Every row gives one point. The points of each table are mixes of a few directions, plus a little noise. How many directions does each table use, and how many do they share? Where both have some left over, give the other angles between the two spaces (their principal angles), to ten degrees, smallest first.

First (4 x 2)
0.15 0.11

0.14 0.10

-0.52 -0.36

0.23 0.15
Second (7 x 2)
-0.07 -0.05

0.14 0.10

0.12 0.08

-0.50 -0.35

0.02 0.01

0.54 0.38

-0.25 -0.17
Directions: first 1, second 1, shared 1

First (4 x 3)
0.07 -0.23 0.46

-0.04 0.10 -0.52

-0.10 0.38 -0.11

0.06 -0.25 0.17
Second (4 x 3)
-0.27 0.13 -0.23

0.02 0.06 0.17

-0.31 0.23 -0.03

0.56 -0.41 0.08
Directions: first 2, second 2, shared 1; angles 40

First (6 x 6)
0.12 0.10 -0.07 0.32 -0.12 0.14

-0.14 0.31 0.02 -0.43 -0.06 -0.21

-0.09 -0.45 -0.02 0.38 0.02 0.44

-0.17 0.40 0.04 -0.58 -0.07 -0.31

0.09 0.14 0.03 -0.20 0.07 -0.28

0.18 -0.50 -0.01 0.50 0.16 0.22
Second (6 x 6)
-0.05 -0.29 0.20 0.14 0.40 0.47

0.08 -0.29 0.09 -0.13 -0.22 0.00

-0.04 -0.14 -0.09 0.08 0.07 0.36

-0.12 0.29 -0.15 -0.10 0.00 -0.63

-0.13 0.51 -0.43 -0.04 -0.15 -0.50

0.27 -0.08 0.37 0.06 -0.10 0.32
Directions: first 3, second 4, shared 1; angles 30, 70

First (8 x 8)
0.13 0.24 -0.07 -0.48 -0.02 -0.13 -0.34 0.12

-0.29 0.26 -0.18 -0.18 -0.07 -0.56 -0.33 0.44

0.03 -0.09 0.05 0.13 0.02 0.12 0.13 -0.10

0.12 -0.11 0.07 0.06 0.03 0.23 0.14 -0.18

-0.11 -0.03 -0.01 0.14 -0.01 -0.06 0.06 0.04

-0.43 -0.19 0.00 0.62 -0.02 -0.18 0.31 0.11

0.11 0.26 -0.10 -0.49 -0.03 -0.19 -0.37 0.16

0.43 -0.33 0.25 0.21 0.10 0.77 0.44 -0.60
Second (7 x 8)
-0.01 -0.08 -0.04 0.05 -0.07 0.15 -0.11 0.05

-0.02 -0.19 -0.09 0.12 -0.15 0.33 -0.25 0.12

-0.02 -0.17 -0.08 0.11 -0.14 0.31 -0.23 0.11

0.03 0.23 0.11 -0.15 0.19 -0.41 0.31 -0.15

0.01 0.08 0.04 -0.05 0.07 -0.15 0.11 -0.05

-0.04 -0.36 -0.17 0.23 -0.29 0.64 -0.48 0.24

0.05 0.49 0.24 -0.31 0.39 -0.87 0.65 -0.32
Directions: first 2, second 1, shared 0; angles 80

First (10 x 11)
0.16 0.00 0.01 0.07 -0.01 0.01 0.04 0.16 0.06 -0.03 -0.20

-0.45 0.68 0.22 0.08 -0.07 -0.49 -0.26 0.30 0.13 -0.21 0.65

0.02 -0.02 -0.03 -0.10 0.22 0.29 -0.10 -0.53 -0.17 0.14 0.01

-0.14 -0.12 -0.09 0.28 -0.48 -0.39 0.28 0.64 0.10 -0.17 0.19

0.20 -0.29 -0.01 -0.19 -0.42 0.29 0.49 0.23 0.05 -0.08 -0.19

0.10 -0.55 -0.44 0.72 0.02 -0.37 0.01 0.20 -0.13 0.12 -0.25

0.04 0.13 0.06 -0.07 0.44 -0.05 -0.39 -0.22 0.03 0.11 -0.17

-0.11 -0.16 0.07 -0.42 0.37 -0.05 -0.33 -0.23 0.09 0.17 -0.15

0.06 0.48 0.21 -0.12 -0.21 0.36 0.20 -0.08 -0.03 -0.17 0.24

0.12 -0.15 -0.01 -0.24 0.12 0.42 0.05 -0.47 -0.13 0.13 -0.12
Second (8 x 11)
0.26 0.99 0.25 0.43 -0.06 0.05 -0.03 0.31 0.07 -0.32 0.11

0.06 -0.23 -0.06 -0.13 -0.05 0.28 0.15 -0.27 -0.11 0.07 -0.05

-0.51 -0.42 -0.10 -0.06 0.24 -1.05 -0.51 0.55 0.32 0.11 0.03

-0.06 -0.63 -0.16 -0.31 -0.02 0.25 0.17 -0.37 -0.14 0.21 -0.10

-0.17 -0.41 -0.11 -0.17 0.06 -0.18 -0.07 -0.02 0.03 0.13 -0.03

0.20 0.56 0.15 0.23 -0.06 0.16 0.05 0.09 0.00 -0.18 0.05

0.12 0.17 0.04 0.05 -0.05 0.21 0.09 -0.07 -0.05 -0.05 0.00

0.12 -0.03 0.00 -0.05 -0.06 0.30 0.14 -0.20 -0.10 0.01 -0.03
Directions: first 5, second 2, shared 2

First (10 x 12)
-0.33 0.26 -0.07 -0.44 0.31 -0.42 -0.04 -0.58 -0.03 0.03 0.10 0.05

0.22 -0.23 -0.05 0.10 -0.15 0.43 0.03 0.54 0.10 0.18 0.07 -0.20

0.49 -0.24 -0.18 0.88 -0.34 0.21 -0.63 0.52 0.03 -0.57 -0.63 -0.28

-0.15 0.09 0.03 0.46 0.09 -0.41 -0.27 0.03 -0.42 -0.39 -0.30 0.30

-0.12 -0.18 -0.12 -0.34 0.23 0.06 0.03 0.04 0.17 0.33 0.11 -0.07

-0.31 0.16 -0.12 -0.33 0.31 -0.26 -0.07 -0.11 -0.19 0.14 0.20 0.00

-0.02 0.11 0.23 -0.36 -0.11 0.13 0.52 -0.29 0.17 0.26 0.32 0.12

0.11 -0.20 0.23 0.29 -0.13 0.00 0.17 -0.17 0.16 -0.13 -0.32 0.30

0.05 0.05 0.10 0.09 -0.13 0.08 0.13 0.09 -0.08 -0.02 0.07 0.07

0.05 0.21 -0.06 -0.34 -0.08 0.18 0.12 -0.04 0.07 0.17 0.34 -0.28
Second (11 x 12)
0.21 -0.28 0.09 -0.09 -0.12 0.20 0.17 -0.33 0.56 0.08 -0.22 -0.03

0.18 -0.22 0.07 -0.08 -0.09 0.16 0.13 -0.27 0.46 0.06 -0.18 -0.03

-0.10 0.13 -0.04 0.04 0.05 -0.09 -0.08 0.15 -0.26 -0.03 0.10 0.01

-0.02 0.02 -0.01 0.01 0.01 -0.02 -0.02 0.03 -0.05 -0.01 0.02 0.00

0.13 -0.17 0.06 -0.06 -0.07 0.12 0.10 -0.20 0.34 0.05 -0.14 -0.02

0.13 -0.16 0.05 -0.05 -0.07 0.12 0.10 -0.19 0.33 0.05 -0.13 -0.02

-0.46 0.59 -0.19 0.20 0.24 -0.43 -0.36 0.71 -1.21 -0.17 0.48 0.06

0.07 -0.09 0.03 -0.03 -0.04 0.07 0.06 -0.11 0.19 0.03 -0.08 -0.01

0.22 -0.28 0.09 -0.09 -0.12 0.20 0.17 -0.34 0.57 0.08 -0.22 -0.03

-0.45 0.58 -0.18 0.19 0.24 -0.42 -0.35 0.69 -1.17 -0.16 0.47 0.07

0.09 -0.11 0.03 -0.04 -0.05 0.08 0.07 -0.13 0.23 0.03 -0.09 -0.01
Directions: first 5, second 1, shared 1

First (10 x 14)
-0.33 -0.22 -0.04 0.02 -0.46 0.34 0.19 0.14 -0.26 -0.08 -0.16 -0.04
 -0.06 0.08

0.40 0.02 0.28 0.28 -0.18 0.27 0.16 -0.35 -0.42 0.45 0.25 -0.04 -0.09
 -0.02

-0.36 0.33 -0.24 -0.47 0.25 -0.46 -0.39 0.36 0.72 -0.09 -0.47 0.12 0.20
 0.08

-0.37 0.34 -0.15 -0.14 -0.59 -0.05 -0.49 0.12 0.39 0.36 -0.68 0.00 -0.39
 0.04

0.17 -0.20 0.15 0.04 0.35 0.08 0.27 0.12 -0.08 -0.16 0.23 -0.02 0.39
 -0.04

0.00 0.03 0.13 -0.02 -0.06 0.11 -0.02 0.22 0.16 0.19 -0.23 -0.04 0.20
 -0.02

0.03 -0.12 -0.16 0.02 0.36 -0.24 -0.10 0.06 0.22 -0.42 0.13 -0.05 -0.06
 -0.12

0.24 -0.24 0.03 0.35 0.04 0.08 -0.05 -0.04 0.01 -0.17 0.14 -0.19 -0.24
 -0.22

0.09 -0.13 0.05 0.06 -0.11 0.23 0.55 -0.53 -0.91 -0.04 0.64 0.16 -0.03
 0.22

0.14 0.20 -0.06 -0.15 0.40 -0.36 -0.13 -0.12 0.19 -0.03 0.14 0.09 0.07
 0.01
Second (9 x 14)
-0.66 -0.20 -0.30 -0.77 0.51 -0.16 0.80 0.13 -0.53 -0.82 0.45 0.43 0.86
 0.51

-0.20 0.01 -0.05 -0.20 0.06 -0.02 0.11 0.14 0.01 -0.10 -0.07 0.09 0.24
 0.11

0.02 0.09 0.06 0.03 -0.12 0.03 -0.17 0.11 0.21 0.19 -0.25 -0.06 -0.04
 -0.07

0.31 -0.02 0.06 0.31 -0.07 0.03 -0.15 -0.23 -0.04 0.13 0.12 -0.13 -0.36
 -0.17

-0.11 0.10 0.05 -0.09 -0.12 0.02 -0.15 0.25 0.28 0.19 -0.37 -0.02 0.10
 -0.01

0.07 0.08 0.07 0.10 -0.14 0.04 -0.20 0.08 0.21 0.22 -0.23 -0.09 -0.10
 -0.09

0.37 0.11 0.17 0.43 -0.27 0.09 -0.44 -0.09 0.28 0.45 -0.25 -0.24 -0.49
 -0.28

-0.07 -0.13 -0.12 -0.13 0.23 -0.06 0.33 -0.16 -0.37 -0.37 0.41 0.13 0.14
 0.15

0.30 -0.03 0.05 0.31 -0.06 0.03 -0.13 -0.24 -0.08 0.10 0.16 -0.11 -0.36
 -0.16
Directions: first 5, second 2, shared 2

First (9 x 20)
-0.32 0.04 0.06 0.38 -0.27 -0.24 -0.17 0.08 -0.30 0.29 -0.15 -0.19 -0.11
 -0.21 0.29 -0.36 -0.03 -0.26 0.06 0.17

0.62 0.15 0.14 -0.67 0.12 0.33 -0.27 -0.73 0.65 0.16 0.21 -0.32 0.46
 -0.22 -0.44 0.43 0.17 0.10 0.32 -0.62

0.03 -0.02 0.00 -0.11 0.03 -0.33 0.16 -0.24 -0.38 0.09 -0.02 0.15 -0.26
 -0.05 -0.03 -0.21 0.00 -0.07 -0.16 0.12

0.25 0.03 0.04 -0.37 0.08 -0.26 0.09 -0.52 -0.21 0.15 0.05 0.07 -0.14
 -0.13 -0.19 -0.09 0.05 -0.04 -0.08 -0.07

-0.28 -0.15 -0.18 0.35 0.12 0.23 0.26 0.79 0.04 -0.49 -0.03 0.32 -0.07
 0.43 0.15 0.15 -0.12 0.22 -0.19 0.28

-0.10 -0.12 -0.15 0.17 0.17 0.46 0.16 0.70 0.37 -0.53 0.05 0.23 0.14
 0.43 0.02 0.38 -0.08 0.31 -0.07 0.07

0.28 -0.06 -0.07 -0.42 0.26 -0.12 0.32 -0.27 -0.14 -0.18 0.11 0.32 -0.18
 0.14 -0.27 0.09 0.01 0.16 -0.22 0.00

-0.19 0.13 0.16 0.26 -0.36 -0.22 -0.38 -0.23 -0.16 0.52 -0.13 -0.44 0.04
 -0.42 0.23 -0.36 0.04 -0.36 0.23 -0.04

-0.28 0.00 0.00 0.40 -0.16 0.16 -0.16 0.42 0.12 -0.01 -0.09 -0.15 0.12
 0.02 0.23 -0.02 -0.04 -0.05 0.11 0.08
Second (9 x 20)
1.12 -0.14 0.27 -0.71 -0.01 -0.15 -0.37 -0.38 0.24 0.30 0.12 -0.34 -0.43
 0.30 -0.89 0.62 -0.90 0.43 0.46 -0.21

0.17 0.00 0.01 -0.28 0.25 -0.08 -0.12 -0.13 -0.08 0.17 -0.02 0.11 -0.24
 0.15 -0.13 -0.11 -0.14 0.05 0.06 0.07

-0.10 0.02 -0.02 0.04 0.03 0.01 0.03 0.03 -0.02 0.00 -0.02 0.05 0.03
 -0.01 0.09 -0.08 0.08 -0.03 -0.04 0.04

-0.87 0.12 -0.25 0.46 0.16 0.09 0.25 0.26 -0.26 -0.16 -0.14 0.35 0.23
 -0.17 0.69 -0.61 0.71 -0.34 -0.36 0.22

-0.01 0.01 -0.02 -0.11 0.19 -0.04 -0.04 -0.05 -0.08 0.10 -0.04 0.12
 -0.14 0.09 0.00 -0.16 0.00 -0.02 0.00 0.08

-0.22 0.03 -0.04 0.26 -0.17 0.07 0.11 0.12 0.03 -0.15 0.01 -0.03 0.20
 -0.14 0.17 0.01 0.18 -0.06 -0.08 -0.03

0.03 -0.03 0.09 0.35 -0.61 0.12 0.12 0.14 0.30 -0.27 0.13 -0.39 0.39
 -0.24 -0.03 0.51 -0.04 0.07 0.04 -0.25

-0.48 0.04 -0.11 0.37 -0.10 0.08 0.17 0.19 -0.06 -0.16 -0.04 0.08 0.25
 -0.17 0.38 -0.17 0.37 -0.16 -0.19 0.04

0.34 -0.04 0.05 -0.37 0.23 -0.10 -0.17 -0.18 -0.04 0.20 -0.01 0.04 -0.28
 0.18 -0.27 -0.01 -0.28 0.11 0.12 0.04
Directions: first 3, second 2, shared 0; angles 50, 50
